Each point is reached from the start by the listed moves, each made once or not at all, plus a little noise. Is the number of moves made odd or even? Then give how often each move was made.

Moves:
(1): 0.34, 2.04, 2.11, 0.53
(2): 0.44, 2.15, -1.69, -2.83
Start: 0.34, -0.02, 0.79, -0.43
Points:
0.70, 1.94, 2.88, 0.11 -> odd (1, 0)
0.85, 2.04, -0.92, -3.25 -> odd (0, 1)
0.40, -0.07, 0.62, -0.44 -> even (0, 0)

Moves:
(1): 0.39, 0.00, 0.10, -0.06, -0.32, -0.18, 0.48, -0.18, -0.30, -1.45, 0.06
(2): -0.66, 1.67, -0.07, -0.08, -0.75, -0.78, -0.05, 0.32, 1.59, -0.75, 0.84
(3): -0.31, -0.66, 1.02, -0.83, -0.73, -0.78, 0.51, -0.37, 0.54, 0.46, 0.81
(4): -0.50, -0.23, -0.05, 0.05, 1.58, 0.50, 0.53, -0.30, 0.92, -0.58, -0.38
(5): 0.65, 0.43, -0.20, -1.92, 0.78, -1.13, 0.92, 0.71, 0.46, 0.75, -1.02
(6): 0.32, 1.06, 0.44, -1.23, 2.08, 0.15, -2.27, 0.50, 0.50, 0.08, 1.74
(7): 0.22, -2.07, -0.01, -0.47, -1.18, 1.39, -0.10, -1.96, 1.13, -0.74, 0.31
(8): -0.01, 0.37, 0.61, -0.69, -0.15, 0.83, 0.26, 0.31, 0.14, -0.44, -0.83
Start: 0.95, 0.47, -0.40, -0.45, 0.58, 0.18, 0.67, -1.30, 0.22, -0.42, 0.48
Points:
0.20, 0.85, -0.12, -2.25, 2.58, 1.48, -1.44, -2.65, 4.30, -2.58, 2.91 -> even (0, 1, 0, 1, 0, 1, 1, 0)
1.47, -1.59, -0.09, -1.08, -1.08, 1.16, 1.18, -3.28, 0.98, -2.71, 0.79 -> even (1, 0, 0, 0, 0, 0, 1, 0)
1.43, 1.77, -0.16, -3.52, 5.06, -0.28, -0.11, -0.44, 2.16, -0.12, 0.94 -> odd (0, 0, 0, 1, 1, 1, 0, 0)
0.80, 0.33, 0.91, -3.11, -0.37, -0.10, -0.70, -2.99, 3.66, -2.96, 4.25 -> odd (1, 1, 1, 0, 0, 1, 1, 0)
2.24, -0.41, 1.73, -5.64, 1.13, 0.50, 0.57, -2.32, 2.71, -1.76, 1.56 -> even (1, 0, 1, 0, 1, 1, 1, 1)
2.32, -0.85, 1.03, -5.22, 1.10, -0.54, 0.00, -2.35, 2.49, -1.21, 2.53 -> odd (1, 0, 1, 0, 1, 1, 1, 0)
